Each row of a before or after table is a point. The points were changed in one or more steps. Then noise was added and the rows were shuffled. The steps act on columns, c1 being the first. What was done? A step turns or swaps two columns, mirrors them in a line or flattens them onto one, adds a multiple of one to another, or multiplies or shifts one. Angles are multiples of 10 degrees, from the lower column toward the higher: turns from -170 to 170, lines from 10 to 170 but not 90. Use the fewest steps. Two steps may share a column if one is a turn and the other turns, adds or multiplies; they go together, in the order done. Otherwise the lowest column goes first.

Before:
[[ 26  24  18]
 [  0   1   1]
 [ 11  10  24]
 [  5 -11 -14]
 [ 14  15   3]
 [ 12 -26 -13]
 [ -5  10   1]
 [ -7  22  -4]
 [ 20   4 -22]
 [-23  28 -21]
 [  9 -24 -11]
 [  4  -5 -13]]
After, 12 rows:
[[ -3 -21 -23]
 [-10   1 -14]
 [-46  16 -10]
 [ 12 -20  25]
 [ 59  -6 -20]
 [ 42 -15  -4]
 [ 17 -27   3]
 [-52  16 -13]
 [ 28 -47  18]
 [ 19  -5   1]
 [-22   8 -14]
 [  1  -2   2]]
Steps: multiply c2 by 2; turn c1 and c2 by -120 degrees

Before (8 x 8):
[[ -1  -3  -7  -5   6   9   4 -30]
 [-30 -14   3 -22  18  16  21   4]
 [  6  -6   3 -10 -17  -3  23   9]
 [  5 -20   2  -4  24  -7  -4 -15]
 [  6  -4  26  21  -3  18  -5   8]
 [-11  16 -13 -12  18   6 -23 -27]
 [ 17   8  37  -4  -8 -16  14  -5]
 [ 17  14  -9  32  -4   1  12  -8]]
After (8 x 8):
[[  0  10  18 -18  -8  27   8   9]
 [ 28 -25  16   8  45   2 -19 -16]
 [-15 -19  -6  -9  60   2   0  -7]
 [-21  -7   9   2  15  -7 -14 -17]
 [-13  32   0 -16 -11  -9 -15  11]
 [-11   4 -15   8 -20  37 -15  12]
 [  9 -11  -3   5 -43   3 -18  15]
 [-19   5   7  19  45 -13  12 -31]]
Steps: turn c7 and c8 by -160 degrees; turn c1 and c8 by 130 degrees; mirror c2 and c4 in the line at 20 degrees; swap c3 and c6; multiply c5 by 2.5

Before (11 x 12):
[[ -8  -2   7  31  -7   8 -31  18   9 -17  -2  21]
 [  9 -13   7  13   7   6   5  20 -23   4   3   5]
 [ 15   6  12  -3  -4  10   1  15 -33  -3 -50  27]
 [-13   6   7  -2  36  10 -24  13   7   0 -27  11]
 [ 12   7 -10   1  32  28   4  13  17 -14  -1  10]
 [ 15 -21   1  -2  -5   3  -9   1 -11 -13 -12  26]
 [ 11  -2 -37  11   3  12   6  -3 -54  10  -2  -3]
 [ 14 -19  11  31  -5   9   7   7  15  12  -3  21]
 [  8   4  -3  -7  -2  12  -7   9  16  37   4  26]
 [ 10  11  17  12   9  11  -2   0   8 -11  -9   8]
 [ -6  -7   1  -4  13  29   3   2   3   2   0  19]]
After:
[[  8 -18  -7  10   7  10   1   0   1 -16  15 -16]
 [ 30  24  27 -10   4  14   5  -4  38  37 -28  -9]
 [-12  -1  -8  26  -5   8 -29  19  -6 -24   4 -46]
 [ 18   5 -11   2   6   6   5  21  12 -10 -10 -17]
 [  4   7 -20  30  -3   8   7   8  -8  -8  22 -46]
 [  0  -1   5  48  -1  11  -8   7 -15  46  14 -14]
 [-10   4  -5  37  11  31   2   5  -3  -3   0  -7]
 [ 13  14 -16  50  -6   4  -9   2  15 -29   6 -14]
 [  5  -1  13  15  32  31   4  13 -12  -1  16  -7]
 [-23  -6   0  25  37  10 -23  14  14  -1  10  -6]
 [  8 -12  -6  51  -2  12   3  14  61  -8  13 -17]]
Steps: turn c9 and c11 by 130 degrees; turn c1 and c11 by 30 degrees; turn c2 and c3 by 140 degrees; add 1 times c3 to c10; multiply c12 by 2; turn c4 and c12 by -110 degrees
